Each row is a point. To make a cloud, some directions were put in groups of two or more. Within a group, all points are equally far from the middle, so they leave a hole (a ring in 2 directions, a hollow ball in 3). The other directions are filled evenly. Then the cloud was stretched, turned, moved and blurred a little. Count the holes, and give their numbers of directions, smallest first.

Cloud (22 x 3)
[[ 0.21  0.28  0.08]
 [-0.65  0.35 -0.24]
 [-0.67 -0.28 -0.13]
 [ 0.47  0.36 -0.32]
 [-0.11 -0.43  0.04]
 [-0.54  0.39 -0.32]
 [ 0.31 -0.36 -0.49]
 [-0.47  0.19 -0.48]
 [ 0.12  0.32  0.27]
 [ 0.11 -0.13  0.35]
 [-0.08  0.53  0.08]
 [-0.35 -0.31 -0.23]
 [-0.50 -0.12 -0.22]
 [ 0.03 -0.36  0.13]
 [-0.29  0.17 -0.27]
 [-0.47 -0.17 -0.47]
 [-0.18 -0.04 -0.49]
 [ 0.35 -0.22  0.20]
 [ 0.32  0.49  0.10]
 [-0.55  0.18  0.03]
 [-0.65  0.54  0.04]
 [ 0.41  0.28 -0.08]]
Holes: 0

Cloud (27 x 4)
[[-0.52  0.42 -0.39 -0.08]
 [-0.40  0.60 -0.05  0.49]
 [ 0.37 -0.02  0.19  0.74]
 [ 0.03  0.54 -0.26 -0.22]
 [-0.35 -0.41  0.21  0.14]
 [ 0.08  0.52 -0.22  0.18]
 [ 0.29  0.39  0.10 -0.04]
 [ 0.13  0.46 -0.27  0.24]
 [ 0.11  0.43  0.46  0.40]
 [-0.12 -0.42 -0.30  0.27]
 [ 0.18 -0.33 -0.44 -0.36]
 [ 0.35  0.07  0.20 -0.26]
 [-0.54  0.24 -0.61 -0.37]
 [ 0.20 -0.25 -0.16  0.63]
 [-0.55 -0.40 -0.10 -0.24]
 [ 0.34  0.30 -0.06  0.35]
 [-0.24  0.62 -0.04  0.19]
 [-0.35  0.37  0.41 -0.16]
 [ 0.07 -0.14 -0.44  0.52]
 [-0.61 -0.33 -0.08 -0.10]
 [ 0.25  0.04 -0.47  0.05]
 [ 0.26  0.18 -0.56 -0.40]
 [ 0.20 -0.32  0.13  0.21]
 [-0.66  0.27 -0.41 -0.41]
 [ 0.36 -0.14  0.01  0.14]
 [ 0.38 -0.05  0.18  0.55]
 [ 0.36  0.08 -0.19  0.36]]
Holes: 1 (3)

Cloud (47 x 6)
[[ 0.36 -0.02  0.04 -0.14  0.53  0.44]
 [ 0.50 -0.39  0.43 -0.47 -0.14 -0.05]
 [-0.22 -0.38 -0.50  0.10  0.12  0.22]
 [-0.03 -0.42  0.50  0.39  0.45  0.25]
 [-0.53 -0.17  0.34  0.43  0.33 -0.07]
 [-0.13  0.16  0.26 -0.07 -0.27 -0.53]
 [-0.27  0.03  0.54 -0.25  0.60 -0.30]
 [-0.29 -0.20  0.38  0.43 -0.44  0.05]
 [ 0.02 -0.52 -0.31 -0.27  0.22  0.46]
 [-0.12 -0.49  0.19 -0.68  0.03 -0.28]
 [-0.24  0.36 -0.12 -0.20  0.47  0.39]
 [ 0.04  0.32  0.00 -0.01  0.50 -0.33]
 [-0.07 -0.37  0.00 -0.64  0.22 -0.27]
 [ 0.34 -0.23 -0.21 -0.20 -0.67  0.36]
 [-0.57 -0.20  0.55  0.25  0.24 -0.29]
 [ 0.11 -0.29 -0.09 -0.48  0.49  0.28]
 [ 0.33  0.20  0.59 -0.27  0.24 -0.25]
 [-0.20 -0.50 -0.35 -0.30  0.26  0.26]
 [ 0.51 -0.58  0.45 -0.15 -0.14 -0.15]
 [ 0.13 -0.19 -0.22 -0.09 -0.51 -0.34]
 [-0.45 -0.03 -0.01  0.21 -0.48  0.12]
 [ 0.61 -0.03  0.26  0.26  0.03 -0.09]
 [-0.29  0.32 -0.15 -0.34 -0.25  0.44]
 [-0.14 -0.48 -0.43  0.21  0.21  0.07]
 [ 0.09 -0.22  0.92 -0.25  0.25 -0.14]
 [ 0.26  0.30 -0.04  0.56  0.21  0.19]
 [ 0.38 -0.49  0.43 -0.24 -0.56  0.07]
 [-0.45 -0.33  0.55  0.35 -0.21 -0.20]
 [-0.33 -0.33  0.67  0.25 -0.04 -0.48]
 [-0.11  0.51 -0.14 -0.24  0.19  0.51]
 [ 0.00  0.25  0.05  0.28 -0.45 -0.21]
 [-0.54 -0.36 -0.09 -0.05 -0.28  0.25]
 [-0.27  0.12 -0.19  0.20  0.54 -0.11]
 [ 0.11  0.31 -0.49 -0.37 -0.14  0.12]
 [-0.29 -0.63 -0.04  0.31 -0.04  0.29]
 [ 0.00 -0.05 -0.35  0.48 -0.26  0.29]
 [ 0.63 -0.45 -0.03 -0.32 -0.08  0.05]
 [-0.22 -0.31  0.92  0.30  0.12 -0.21]
 [ 0.05 -0.57  0.31 -0.16  0.40  0.43]
 [ 0.10 -0.46  0.59 -0.08  0.53  0.20]
 [ 0.15 -0.14  0.45 -0.71 -0.02 -0.18]
 [ 0.10  0.05  0.32 -0.12  0.75  0.22]
 [-0.12  0.36 -0.09 -0.19  0.63  0.18]
 [ 0.27 -0.33 -0.28 -0.59  0.13 -0.07]
 [ 0.25  0.07 -0.41 -0.54  0.13  0.07]
 [-0.06 -0.65  0.11 -0.57 -0.24 -0.32]
 [-0.62 -0.32  0.08 -0.02  0.27 -0.16]]
Holes: 2 (3, 3)
